Each point is reached from the start by the listed moves, each made once or not at all, plus a little noise. Is the number of moves made odd or even? Then give how often each move was made.
(in the rows, 128 means zero)

Moves:
(1): [166 157 117]
(2): [ 89 158 167]
Start: [108 104 121]
Points:
[106 107 118] => even (0, 0)
[ 72 134 162] => odd (0, 1)

Moves:
(1): [156 147 115 152  87 107]
(2): [121 163  90 140 160 127]
(3): [134 176 163 107 117 162]
(4): [101 114 128 190 129 140]
(5): [149 145 143 130 154 119]
(6): [172  98 101 110 138 137]
Start: [111 102 121 113 132 137]
Points:
[159 156  78 174 122 169] => odd (1, 1, 1, 1, 0, 1)
[ 90 134 153 154 122 184] => even (0, 0, 1, 1, 0, 0)
[ 84 169 119 162 153 181] => odd (0, 1, 1, 1, 0, 0)
[155 155  90  88 165 179] => odd (0, 1, 1, 0, 0, 1)

Moves:
(1): [169  98 143 108 115 132 133 109 143 128 144 121]
(2): [118 192 146 100 128 141 160 134 144 120 124  73]
(3): [153 145 177 139 139 129 116 157 131 124 105 128]
(4): [135 139 105 170  99 169 130  97 116 138 133 118]
(5): [144 109 106 161 159 137  98 139 168  98 103 114]
(6): [129 129 140 114 168 146 156 103 108  91 122 148]
(7): [149 109 125 146 128 127 160 151 106 126 124 114]
(8): [159 130  85 104 171 155 116 183 122 139 137 133]
(9): [123 127 119  97  86 139 144 170 151 110  87 151]
(10): [122 129 140 125 143 145 136 117 159 173 125 134]
(11): [124 118 136 137 123 139 116 124 161 106 185 133]
Start: [133 174 124 131 114 115 161 105 135 116 125 166]
Points:
[158 144 148  76  74 149 190 122 204 145 105 191] => odd (1, 0, 0, 0, 0, 0, 0, 0, 1, 1, 0)
[205  97 130 165 138 156 158 104 236 105 163 151] => odd (1, 0, 0, 0, 1, 0, 1, 0, 0, 1, 1)
[212 147  94 124 142 215 169  83 150  81 206 182] => odd (1, 0, 0, 1, 0, 1, 0, 1, 0, 0, 1)

Moves:
(1): [143 130 111 127 139 132 131 136 143 138 130 151 126 119 118 111 121 136]
(2): [106 121 120 123 123 140 134 126 126 130 148 127 116 127 129 139 104 134]
(3): [130 129 129 139 115 132 118 138 119  97 126 138 136 107 105 132 129 127]
(4): [110 147 120 133 151 132  86 138 123 110 130 120 129 150 104 122 129 118]
(5): [117 123 132 109 134 150 143 132 136 110 128 128 136 147 115 142 138 116]
(6): [135 125 133 120 122 152 123 131 114 127 129 106 137 149 122 117 137 145]
(7): [106 129 128 143 134 118 155 115 140 105 139 121 139 134 129 131 112 145]
(8): [122 161 148 128 121 121 144 120 111 144 120 137 123 113 125 123 133 128]
(9): [121 119 105 122 107 134 149 154 117 140 114 121 154 116 121 124 114 107]
(10): [118 119 150 139 134 133 126 120 124 131 118 118 115 120 104 128 124 120]
(11): [104 123 134 140 129 118 161 156 141 106 155 139 107 141 147 117 128 113]
(12): [138 107 135 134 106 123 138 119 108 125 111 151 136 162 118 133 125 122]
(13): [128 128 126 124 126 119 132 118 127 119 153 124 143 128 121 121 119 113]
(14): [135 142 142 137 110 132 136 130 147 138 145 119 129 127 124 137 118 134]
(15): [125 120 137 133 139 150 133 131 117 120 139 146 143 127 147 118 123 124]
(16): [160 106 120  96 127 112 135 143 108 116 107 109 143 121 126 133  92 131]
(17): [130 124 140 145 142 134 143 129 117 131 148 124 128 127 118 145 132 130]
(18): [128  99 154 115 138 113 133 151 131 139 138 141 156 121 132 132 131 147]
Start: [158 136 116 137 119 130 109 118 145 131 151 124 121 116 140 140 114 119]
Points:
[121 100 171 176 115 168 134 136 106  66 249 133 205 168  83 159  63 154] => odd (0, 1, 1, 1, 0, 1, 1, 0, 0, 0, 0, 1, 1, 1, 1, 0, 1, 1)
[162 158 108 131 139 133 108 155  96  99 163 135 127  83  69 150  56 130] => odd (1, 1, 1, 1, 0, 0, 0, 1, 0, 0, 0, 0, 0, 0, 0, 1, 1, 0)
[138 141 149 157 140 136 117 180 108 135 147 152 165  64  46 134 101 106] => even (1, 0, 1, 1, 0, 0, 0, 1, 1, 1, 0, 0, 0, 0, 0, 0, 1, 1)
[120  94 118 132  77 158 150 154 113  52 136  94 175 145  36 176  19  94] => even (0, 1, 1, 1, 1, 0, 1, 0, 1, 1, 0, 1, 0, 1, 0, 1, 0, 0)
[ 89  93 121 121 128 162 136 194 119  96 235 122 181 150 138 107  74 100] => even (0, 1, 0, 1, 0, 1, 0, 0, 1, 0, 1, 0, 1, 0, 1, 0, 0, 1)
[101 145 144 162  89 167 219 169 145 106 229 142 125  82  62 149  67  69] => odd (1, 1, 1, 0, 1, 0, 0, 1, 1, 1, 1, 0, 1, 1, 0, 0, 1, 0)
[141 148 135 121  82 177 113 161  70  95 171  85 178  94  61 129  24  95] => odd (0, 1, 1, 1, 0, 1, 0, 1, 1, 1, 0, 0, 1, 1, 1, 1, 0, 0)
[131 114 135 191 121 157 163 173 132 106 214 157 149 155  81 117  67  54] => even (1, 0, 0, 1, 0, 0, 0, 0, 1, 1, 1, 1, 1, 1, 1, 0, 1, 0)
[104 135 146 144  82 161 149 164  91  59 156 126 154 171  38 119 109  50] => even (0, 0, 1, 1, 1, 1, 0, 1, 1, 1, 1, 1, 1, 0, 0, 0, 0, 0)

Moves:
(1): [141 106 135 147 145 134 116 110 125 121 131 135 139 124 111 126 130 120
 125 117 118 127 113 125 120 141]
(2): [165 136 107 122 140 122 126 144 135 138 122 121 135 138 125 139 119 148
 115 148 128 111 126 132 132 115]
(3): [129 143 159 141 142 130 137 112 132 130 114 136 139 124 141 153 129 120
 136 139 125 119 149 145 140 125]
(4): [147 120 140 139 127 141 130 145 121 104 145 131 136 143 107 137 135 121
 132 116 136 124 135 143 132 124]
(5): [131 118 116 131 154 110 137 121 134 120 131 120 131 133 142 133 129 139
 123 129 127 129 138 126 127 126]
(6): [130 129 117 126 131 146 125 128 141 135 134 128 130 130 139 128 131 134
 130 105 132 138 129 136 133 131]
(7): [129 129 124 118 131 113 136 134 128 127 123 132 128 109 119 125 139 140
 120 118 129 148 144 121 139 134]
(8): [125 129 144 136 126 123 134 126 136 121 116 126 127 140 126 142 127 118
 130 126 146 137 125 126 137 123]
(9): [131 125 143 118 129 128 138 133 131 135 129 127 130 112 125 129 118 119
 127 130 113 119 128 124 142 137]
(10): [119 122 116 158 123 114 136 132 142 131 132 132 129 126 135 130 119 128
 122 119 123 119 128 131 134 121]
(11): [138 122 139 122 131 109 132 133 126 135 141 114 133 120 122 136 146 123
 131 120 129 126 121 125 131 134]
(12): [140 129 125 137 148 142 131 138 118 131 125 134 110 125 117 132 121 121
 126 122 143 124 123 137 129 120]
(13): [120 111 119 132 126 121 128 124 124 139 138 146 141 122 122 130 129 133
 169 148 127 120 115 141 133 125]
(14): [123 128 129 121 116 145 128 113 132 152 146 121 138 142 131 132 138 118
 122 138 136 105 146 104 114 113]
(15): [135 136 131 125 126 134 125 125 123 126 118 132 128 128 133 129 130 125
 124 117 123 120 117 117 134 133]
(16): [130 121 131 132 123 129 152 124 121 136 118 116 118 124 123 136 117 127
 120 125 127 132 130 127 141 127]
(17): [135 134 114 127 111 107 121 105 136 112 124 131 117 126 119 133 134 149
 136 113 137 138 110 131 130 119]
(18): [158 107 133 108 127 118 135 122 128 136 116 136 121 137 134 144 142 136
 153 123 154 135 157 138 124 120]
(19): [133 134 127 127 126 125 140 108 129 135 113 113 134 154 127 130 121 115
 152 125 109 123 110 128 128 116]
(20): [137 130 132 123 126 130 125 139 149 136 138 115 113 134 141 121 134 134
 142 146 100 142 125 129 155 127]
(21): [133 132 135 132 133 120 141 113 127 126 135 113 130 116 144 113 137 125
 131 122 160 145 123 104 113 122]
(22): [132 141 122 125 134 132 132 128 123 130 135 128 125 130 138 129 119 118
 119 142 136 140 134 119 125 135]
(23): [127 124 118 124 128 138 130 126 127 119 118 116 116 116 123 129 136 124
 125 135 118 143 128 125 123 127]
(24): [130 128 142 117 114 119 126 131 127 136 133 126 122 130 135 118 133 104
 131 133 142 141 107 131 146 107]
Start: [148 109 123 114 144 123 126 139 129 146 117 139 144 144 126 108 126 139
 139 138 139 139 143 119 151 122]
Points:
[223  60 148  83 138  96 172  49 151 173  96  88 135 164 123 160 164 100
 177  83 159 158 111  87 188  82] => even (1, 0, 0, 0, 1, 1, 0, 1, 1, 0, 1, 0, 0, 1, 1, 1, 1, 1, 1, 0, 0, 0, 1, 1)
[249 100  89  69 162  89 166 124 157 155  88 101 101 141 150 151 127 180
 145 168 120 166 154 107 202 109] => even (0, 1, 0, 0, 1, 0, 0, 0, 1, 0, 0, 0, 0, 0, 1, 1, 1, 1, 0, 1, 0, 1, 1, 0)
[213  60 101 114 186 110 186 150 151 190 126 118 102 116 155 148 136 138
 187 131 123 159 152 128 218 123] => odd (0, 0, 0, 0, 1, 1, 0, 0, 1, 1, 1, 1, 1, 0, 1, 1, 0, 1, 0, 1, 0, 1, 1, 0)
[174 121 114  99 194 117 155 150 120 148 109 142 129 113 130 119 111 138
 113 126 139 151 157  95 177 141] => even (0, 0, 0, 0, 1, 0, 1, 0, 1, 0, 0, 1, 0, 0, 1, 0, 0, 0, 0, 0, 0, 1, 0, 0)
[203  97 116  98 127  81 164 110 136 154  65 139  95 126 110 127 139 119
 178  90 150 168 112 124 199  77] => even (0, 0, 0, 0, 0, 0, 1, 0, 1, 1, 0, 1, 0, 0, 1, 0, 1, 1, 1, 0, 0, 0, 1, 1)
[169 106 160 121 137 144 155 124 122 152 157 142 174 153 131 127 136  95
 169 153 191 125 141  76 157 113] => even (0, 0, 0, 1, 0, 0, 0, 1, 1, 0, 0, 0, 1, 1, 1, 0, 0, 0, 0, 0, 1, 1, 0, 0)
[179  85 158 126 137 128 153 102 146 152  88  92 119 171 116 117 129  87
 167 149 101 192  88 114 207  92] => odd (1, 0, 0, 0, 0, 0, 0, 1, 0, 0, 0, 0, 0, 0, 0, 1, 0, 0, 1, 1, 0, 0, 1, 1)
[179  95 141 114 164 134 169 158 147 188 139 123 117 128 124 136 115 113
 179 147 139 163 121 133 226 129] => odd (0, 0, 0, 0, 0, 1, 0, 1, 1, 0, 1, 1, 1, 0, 0, 1, 0, 0, 0, 1, 0, 1, 0, 0)
[199 109 208 133 152 132 154 134 136 171 158 125 151 157 138 142 179  77
 205 153 196 135 119 116 208  66] => odd (0, 0, 1, 1, 0, 0, 0, 1, 0, 0, 1, 1, 1, 1, 1, 0, 0, 0, 0, 1, 1, 0, 0, 1)
[200 118 178 145 186 151 159 151 154 129 129 102 125 142 135 147 174 109
 168 114 177 184 154 137 189 104] => odd (0, 0, 1, 1, 0, 1, 0, 1, 0, 0, 1, 1, 0, 0, 0, 0, 0, 0, 0, 1, 1, 0, 1, 0)
[210 119 155  96 141 114 148  80 140 191 133 150 120 151 172 134 166 117
 221 172 212 157 141 105 187  62] => odd (0, 0, 1, 0, 0, 0, 0, 0, 0, 0, 0, 1, 1, 1, 1, 0, 1, 1, 0, 1, 1, 1, 0, 1)

Moves:
(1): [169 114 123 125 124 111 152 124 127 121 150 122 116 108 118 114 142 129
 135 133 111 152 138 136 142 123]
(2): [153 163 130 126 136 144 114 106 129  95 123 143 115 134 112 121 146 153
 129 113 123 113 137 133 126 148]
(3): [109 108 140 147 126 118 151 123 128 147 137 132 121 113 111 119 126 124
 130 167 125 158 116 149 116 130]
(4): [110 148 124 115 114 121 128 145 120 132 131 120 126 127 146 146 149 133
 119 129  94 129 114 134 135 138]
(5): [124 130 126 145 138 110 119 102 115 138 146 129 137 123 110 142 129 137
 147 131 123 131 133 138 119 138]
(6): [158 115 130 125 122 161 135 130 165 126 140 123 149 131 121 126 168 127
 147 107 120 128 114 125 115 115]
(7): [104 131 102 127 124 151 142 140 127 164 151 101 120 121 120 175 122 136
 141 109 127 155 122 113 154 182]
(8): [115 134 124 126 137 119 133 155 140 124 119 123 142 142 148 147 144 131
 131 131 120  80 140 122 136 135]
(9): [133 120 118 109 117 130 124 129 120 150 135 123 106 139 129 125 141 128
 137 118 124 111 155 126 134 126]
(10): [138 131 125 132 149 139 121 138 140 142 124 124 136 131 113 139 115 121
 120 131 145 136 120 140 121 129]
(11): [130 133 119 141 121 130 119 118 118 108 142 118 136 143 127 118 128 118
 131 138 125 130 132 132 104 137]
(12): [121 139 108 134 137 130 117 120 110 134 130 136 125 129 118 102  96 134
 149 115 111 133 128 156 115 145]
(13): [120 124 141 125 123 122 116 129 138 109 148 138 132 108 130 134 120 126
 141 134 108 125 139 120 106 127]
(14): [122 115 117 130 142 163  99  95 124 127 118 135 106 144 116 119 111 114
 122 140 138 112 129 133 130 125]
(15): [156 142 137 111 162 142 140 148 115 138 137 110 105 133 101 150 120 124
 125 107 136 116 130 151 129 125]
(16): [129 138 122 133  88 124  97 140 110 113 137 117 123 129 128 144 114  88
 134 106 136 100 113 127 131 118]
(17): [139 114 122 120 101 135 124 133 102 135 132 135 106 135 136 121 133 140
 131 135 131 134 118 124 136 145]
(18): [137 117 114 123 122 134 147 149 112 111 132 131 120 139 132 140 121 138
 112 134 114 113 165 150 123 127]
(19): [139 138 153  97  96 129 113  92 116 147  99  78 153 138 115 109 124 123
 144 102 144 137  95 135 140 127]
(20): [139 111 134 149 120 156 124 118 131 139 101 125 121 149 138 120 148 141
 122 151 113 141 130 134 123 124]
(21): [144 123 125 139  98 136 125 117 121 123 143 116 136 116 156 112 143 161
 102 147 145 119 110 106 126 134]
(22): [136 114 139 138 128 120 142 149 121 111 139 146 122 162 127 107 103 139
 110 127 142 137 154 143 141 126]
(23): [144 133 126 108 114 127 134 143 124 149 147 132 101 147 100 122 108 144
 138 121 110 142 129 119 113 132]
(24): [142 136 103 123 148 120 125 131 108 117 144  90 155  80 111 106 145 115
 102 112 113 118 124 128 119 140]
Start: [133 107 142 115 129 135 127 143 140 118 114 117 141 151 148 145  93 114
 134 131 114 134 126 122 118 121]
Points:
[158 156  71 104 166 218  63 128  96 159 220  47 107 102  23 200 101  79
 186  58  45 105 107 204  76 213] => even (0, 1, 1, 1, 1, 1, 1, 0, 1, 1, 0, 1, 1, 1, 1, 1, 0, 0, 0, 0, 0, 0, 0, 1)
[216  73 139  84  31 183 145 148  83 153 249  26  89 173  59 185  75 134
 163 101  64 169 106 186 122 166] => odd (1, 0, 1, 1, 1, 1, 1, 0, 0, 0, 0, 0, 1, 1, 1, 1, 0, 1, 1, 0, 1, 1, 1, 0)
[147  70 101 163  92 179  53 126 111 110 153  47 146 140 144 121 119  75
  98 199  99  60 125 130  57 139] => odd (0, 0, 1, 0, 0, 0, 0, 1, 1, 1, 1, 0, 1, 1, 0, 1, 0, 0, 0, 1, 1, 0, 0, 1)
